Each row of a before or after table is a point. The points were changed in one or more steps. Then noise was added and the rows were shuffled. The steps act on columns, c1 being the first. What was done? A step turns or swaps two columns, mirrors them in a line or flattens them onto one, adds a multiple of one to another, or multiplies or shifts one. Angles are multiples of 10 degrees, from the lower column toward the higher: turns from -170 to 170, lines from 10 to 170 but not 90. Use the fewest steps. Two steps may share a column if one is a turn and the other turns, adds or multiplies; they go together, in the order done. Otherwise the lowest column goes first.

Before (12 x 3)
[[-1.15,0.40,0.62],
[-0.07,-0.10,0.43],
[0.33,0.28,0.38],
[-0.56,-0.69,0.47],
[0.22,-0.61,0.36],
[-1.19,0.30,0.27],
[-0.48,-0.56,0.16],
[-0.18,-0.28,0.34],
[-1.10,0.30,0.46],
[-0.25,0.88,0.06],
[-0.38,-0.21,0.57],
[-0.58,0.16,-0.03]]
After (12 x 3)
[[0.25,-0.58,0.35],
[-0.23,0.62,0.48],
[0.02,-0.08,0.44],
[-0.06,0.16,0.37],
[0.13,-0.41,0.46],
[0.12,-0.33,0.17],
[0.02,-0.08,0.58],
[-0.12,0.34,-0.03],
[-0.26,0.74,0.63],
[0.06,-0.20,0.34],
[-0.34,0.88,0.06],
[-0.24,0.66,0.29]]
Steps: flatten c1 and c2 onto the line at 110 degrees

Before (10 x 6)
[[0.74,-0.52,-1.22,0.14,0.07,0.13],
[0.07,-0.48,-0.35,0.06,0.01,0.57],
[0.16,-0.28,-1.21,-0.01,0.03,0.47],
[-0.31,-0.06,0.33,-0.54,-0.16,-0.37],
[-0.47,-0.93,-0.07,0.13,-0.30,-0.13],
[-0.13,0.48,0.39,-0.84,-0.44,0.26],
[-0.03,-0.07,0.37,-0.42,-0.24,-0.01],
[-0.15,0.34,0.67,0.45,-0.17,-0.62],
[0.36,-0.19,-0.09,-0.03,-0.54,0.04],
[0.29,0.02,0.24,-0.44,0.16,0.13]]
After (10 x 6)
[[-0.63,-0.06,0.51,-0.55,-0.18,-0.07],
[1.50,-0.52,-1.02,0.15,0.08,-0.68],
[-0.31,0.34,0.90,0.48,-0.16,-0.04],
[0.71,-0.19,-0.09,-0.04,-0.54,-0.03],
[0.58,0.02,0.12,-0.46,0.15,0.27],
[-0.96,-0.94,0.02,0.15,-0.29,-0.14],
[-0.26,0.49,0.13,-0.86,-0.45,0.42],
[0.16,-0.50,-0.63,0.04,0.00,0.20],
[0.32,-0.28,-1.22,-0.01,0.04,-0.42],
[-0.07,-0.07,0.29,-0.42,-0.27,0.26]]
Steps: multiply c1 by 2; turn c3 and c6 by 40 degrees
